Each point is reached from the start by the listed moves, each made once or not at all, plus a little noise. Say if it took an odd or an even number of moves. Then give how often each move was made.

Moves:
(1): [ 0.06  0.14 -0.34  0.28]
(2): [-0.28  0.18  0.14  0.04]
(3): [ 0.06  0.12  0.12 -0.13]
Start: [ 0.01  0.19 -0.05  0.18]
Points:
[-0.17  0.64 -0.11  0.35] -> odd (1, 1, 1)
[-0.22  0.48 -0.24  0.52] -> even (1, 1, 0)

Moves:
(1): [ 0.13  0.08  0.08  0.02  0.11  0.02 -0.06 -0.03  0.14 -0.03]
(2): [-0.08  0.42  0.04  0.19 -0.01 -0.11 -0.31 -0.06 -0.12 -0.10]
(3): [ 0.25  0.16  0.37  0.06 -0.37 -0.47  0.38 -0.16  0.01  0.14]
(4): [ 0.03 -0.24  0.00  0.21  0.12 -0.19 -0.01  0.05 -0.12  0.03]
(5): [ 0.00  0.07  0.11 -0.03  0.12  0.02 -0.22  0.03 -0.15  0.18]
(6): [-0.29  0.08  0.31  0.49 -0.05  0.20 -0.31 -0.21  0.05 -0.07]
(7): [ 0.08  0.11 -0.23  0.17 -0.10  0.21  0.20  0.28  0.08 -0.05]
(8): [ 0.07 -0.32  0.08  0.12  0.00  0.26 -0.19  0.36  0.03 -0.39]
Start: [-0.12  0.33 -0.47  0.22 -0.10  0.14  0.24 -0.03 -0.13 -0.02]
Points:
[ 0.31  0.57  0.00  0.28 -0.39 -0.28  0.51 -0.21  0.03  0.03] -> even (1, 0, 1, 0, 0, 0, 0, 0)
[ 0.22  0.64 -0.34  0.42 -0.55 -0.09  0.91  0.08 -0.05  0.05] -> even (0, 0, 1, 0, 0, 0, 1, 0)
[ 0.01 -0.26 -0.37  0.56 -0.02  0.21  0.03  0.40 -0.23 -0.39] -> even (0, 0, 0, 1, 0, 0, 0, 1)
[ 0.03  0.91 -0.05  0.47 -0.44 -0.41  0.38 -0.23 -0.24  0.03] -> even (0, 1, 1, 0, 0, 0, 0, 0)

Moves:
(1): [ 0.11  0.05 -0.01 -0.24 -0.04 -0.03  0.12  0.22  0.18  0.04  0.14 -0.11]
(2): [ 0.05  0.15  0.10  0.06  0.16 -0.17  0.24  0.21 -0.16 -0.01 -0.25  0.05]
(3): [ 0.08 -0.07  0.27  0.03 -0.06 -0.04  0.10 -0.15  0.05  0.02 -0.09 -0.20]
(4): [ 0.08  0.11 -0.26  0.13 -0.29 -0.12  0.06 -0.13  0.20  0.01  0.00  0.19]
(5): [ 0.10 -0.20  0.15 -0.07  0.11 -0.12 -0.14 -0.01  0.00 -0.14  0.15  0.05]
(6): [ 0.27  0.08  0.10 -0.06  0.25  0.22 -0.10  0.01  0.24 -0.13 -0.37 -0.03]
(7): [ 0.01 -0.18 -0.08 -0.02  0.26  0.03  0.17  0.05  0.03 -0.03 -0.10  0.02]
(8): [-0.05 -0.15  0.00  0.15  0.19 -0.12 -0.07  0.26  0.02  0.13  0.01 -0.19]
(9): [-0.23 -0.05 -0.13 -0.07 -0.24 -0.09 -0.04  0.06  0.24 -0.27  0.03 -0.16]
(10): [-0.22 -0.34  0.34 -0.28  0.02 -0.05 -0.22  0.02  0.22  0.12 -0.11  0.11]
(11): [-0.25 -0.05  0.49  0.12 -0.13  0.17  0.06  0.00  0.21 -0.03  0.33 -0.01]
(12): [ 0.32 -0.17  0.08 -0.13 -0.16  0.23 -0.04  0.02 -0.10 -0.05 -0.15  0.12]
Start: [ 0.02 -0.09  0.17 -0.15 -0.05 -0.03  0.34  0.01  0.05 -0.06  0.30  0.21]
Points:
[ 0.09 -0.63  0.89 -0.85 -0.06 -0.11  0.07  0.19  1.01 -0.44  0.05 -0.15] -> even (1, 0, 1, 0, 1, 1, 0, 0, 1, 1, 0, 0)
[ 0.75 -0.55  0.32 -0.50 -0.23 -0.09  0.60 -0.01  0.42 -0.20  0.29  0.27] -> even (1, 0, 1, 1, 1, 0, 1, 0, 0, 0, 0, 1)
[-0.09 -0.75  0.82 -0.70 -0.75 -0.03  0.14  0.22  1.01 -0.36  0.72  0.35] -> odd (1, 0, 0, 1, 1, 0, 0, 0, 1, 1, 1, 1)

Moves:
(1): [ 0.14 -0.11 -0.13  0.02 -0.04 -0.27  0.10  0.07 -0.07 -0.08  0.05 -0.03
  0.08 -0.08 -0.10 -0.07  0.12  0.07]
(2): [ 0.01  0.18 -0.01 -0.19 -0.15 -0.08 -0.16  0.12  0.10 -0.38 -0.06  0.29
 -0.26  0.10 -0.22 -0.12 -0.12 -0.25]
(3): [-0.09 -0.05  0.28 -0.10  0.01  0.13  0.26 -0.01 -0.03  0.06 -0.24  0.02
  0.10  0.06 -0.08  0.17  0.49 -0.13]
(4): [-0.13  0.12  0.08  0.07  0.16  0.12 -0.06 -0.38  0.03 -0.07  0.32 -0.15
 -0.16 -0.07 -0.23  0.15 -0.01 -0.02]
(5): [-0.15  0.05  0.09  0.09  0.05 -0.06 -0.01  0.11 -0.12 -0.14  0.14  0.08
 -0.17  0.09  0.11 -0.06 -0.05  0.00]
(6): [ 0.02 -0.34 -0.10 -0.09  0.07  0.05  0.13  0.16 -0.08  0.06  0.07  0.11
  0.00  0.00 -0.03  0.07  0.02  0.03]
(7): [-0.29  0.24 -0.05 -0.13 -0.09  0.03  0.16  0.15  0.11 -0.14  0.22 -0.05
  0.06 -0.35  0.01  0.15  0.02 -0.06]
(8): [-0.09  0.08  0.00  0.24 -0.14 -0.04 -0.05  0.02  0.10 -0.09  0.07  0.06
  0.12 -0.02 -0.04  0.03 -0.06  0.01]
(9): [-0.03 -0.04  0.10 -0.13  0.08  0.00  0.05 -0.07  0.04  0.13 -0.03  0.06
  0.04  0.01  0.03  0.18 -0.22  0.09]
(10): [-0.09 -0.09 -0.02  0.00  0.01 -0.06  0.00 -0.01  0.08  0.09  0.10  0.07
  0.10  0.30  0.13  0.08  0.06 -0.07]
(11): [-0.03 -0.15 -0.10  0.02  0.04  0.07  0.01 -0.22 -0.15  0.13 -0.02  0.21
  0.08 -0.27  0.06 -0.32  0.09 -0.08]
(12): [ 0.18  0.06 -0.06  0.07 -0.15  0.02  0.15 -0.20  0.10 -0.10 -0.02 -0.01
 -0.38 -0.01  0.12 -0.12 -0.02  0.20]
(13): [-0.10 -0.11  0.08  0.01  0.15 -0.07 -0.09 -0.09  0.30 -0.15 -0.03 -0.14
 -0.02 -0.08  0.03  0.10 -0.09  0.09]
(14): [-0.46 -0.12  0.01  0.02 -0.20 -0.16  0.00 -0.31  0.11  0.03  0.09 -0.24
 -0.29  0.01 -0.23 -0.03 -0.11 -0.07]
(15): [ 0.32 -0.02  0.29 -0.06 -0.05  0.01 -0.25  0.00  0.20  0.03  0.30 -0.06
  0.04 -0.10  0.02  0.06  0.05 -0.02]
(16): [ 0.02 -0.03 -0.01  0.04  0.00 -0.14 -0.12  0.01 -0.03 -0.02 -0.03 -0.04
 -0.04 -0.08  0.11  0.19  0.07  0.07]
(17): [ 0.04  0.09  0.08  0.07  0.24 -0.09 -0.24 -0.03  0.06  0.23 -0.04  0.10
 -0.22 -0.18 -0.07 -0.06  0.13  0.13]
(18): [-0.24 -0.06 -0.12 -0.25 -0.26  0.11 -0.16 -0.04 -0.02 -0.12  0.18 -0.04
  0.19  0.07  0.05 -0.07  0.12  0.29]
Start: [ 0.12 -0.14 -0.08 -0.07 -0.17  0.06  0.15  0.21  0.34  0.09  0.15 -0.04
 -0.11 -0.10  0.05  0.29  0.10 -0.12]
Points:
[-0.65 -0.27 -0.03 -0.62 -0.35  0.22  0.12  0.29  0.54  0.06  0.38  0.81
  0.09 -0.37 -0.11  0.38  0.63 -0.17] -> even (0, 1, 1, 0, 0, 1, 1, 1, 1, 1, 1, 0, 0, 0, 0, 0, 1, 1)
[-0.31 -0.33  0.03 -0.18 -0.59  0.05  0.03  0.32  1.02 -0.46  1.17 -0.01
 -0.17 -0.20  0.45  0.54  0.15  0.34] -> odd (0, 0, 0, 0, 1, 1, 1, 1, 0, 1, 0, 1, 1, 0, 1, 0, 0, 1)
[-0.87  0.03  0.20  0.22 -0.43 -0.23  0.61 -0.43  0.87 -0.57  0.74 -0.51
 -0.76 -0.53 -0.38  0.62  0.38 -0.04] -> odd (1, 0, 1, 1, 1, 0, 1, 1, 0, 0, 0, 1, 1, 1, 0, 0, 0, 0)
[ 0.01 -0.48  0.53 -0.60 -0.16 -0.11 -0.31  0.16  0.94 -0.22  0.46  0.38
 -0.76  0.08  0.26  0.70  0.54  0.30] -> even (0, 1, 1, 0, 1, 1, 0, 0, 1, 1, 0, 1, 1, 0, 1, 1, 1, 1)
[-0.36 -0.45  0.54 -0.14 -0.43 -0.42  0.01 -0.18  0.81 -0.37  0.43  0.21
 -0.37 -0.36 -0.37  0.22  0.20 -0.42] -> even (1, 1, 1, 0, 1, 0, 0, 1, 1, 0, 1, 0, 1, 1, 1, 0, 0, 0)
[-0.28 -0.51  0.21  0.15  0.11 -0.06  0.42  0.08  0.48 -0.32  0.53 -0.08
 -0.13 -0.18 -0.29  0.65  0.51 -0.08] -> odd (1, 0, 1, 1, 1, 1, 0, 1, 0, 0, 0, 0, 1, 0, 0, 0, 0, 0)
[ 0.21 -0.06  0.40 -0.04 -0.06  0.11  0.06 -0.33  0.68  0.04  0.96 -0.04
 -0.67  0.14  0.24  0.58 -0.08  0.06] -> even (0, 0, 0, 1, 1, 0, 0, 0, 1, 1, 0, 1, 0, 0, 1, 0, 0, 0)
[-0.76 -0.06  0.07 -0.38 -0.18 -0.20 -0.17 -0.27  0.91 -0.32  0.62  0.31
 -0.05 -0.67 -0.26  0.71  0.70  0.00] -> odd (1, 1, 1, 1, 0, 0, 1, 1, 1, 1, 1, 0, 1, 0, 0, 1, 1, 1)
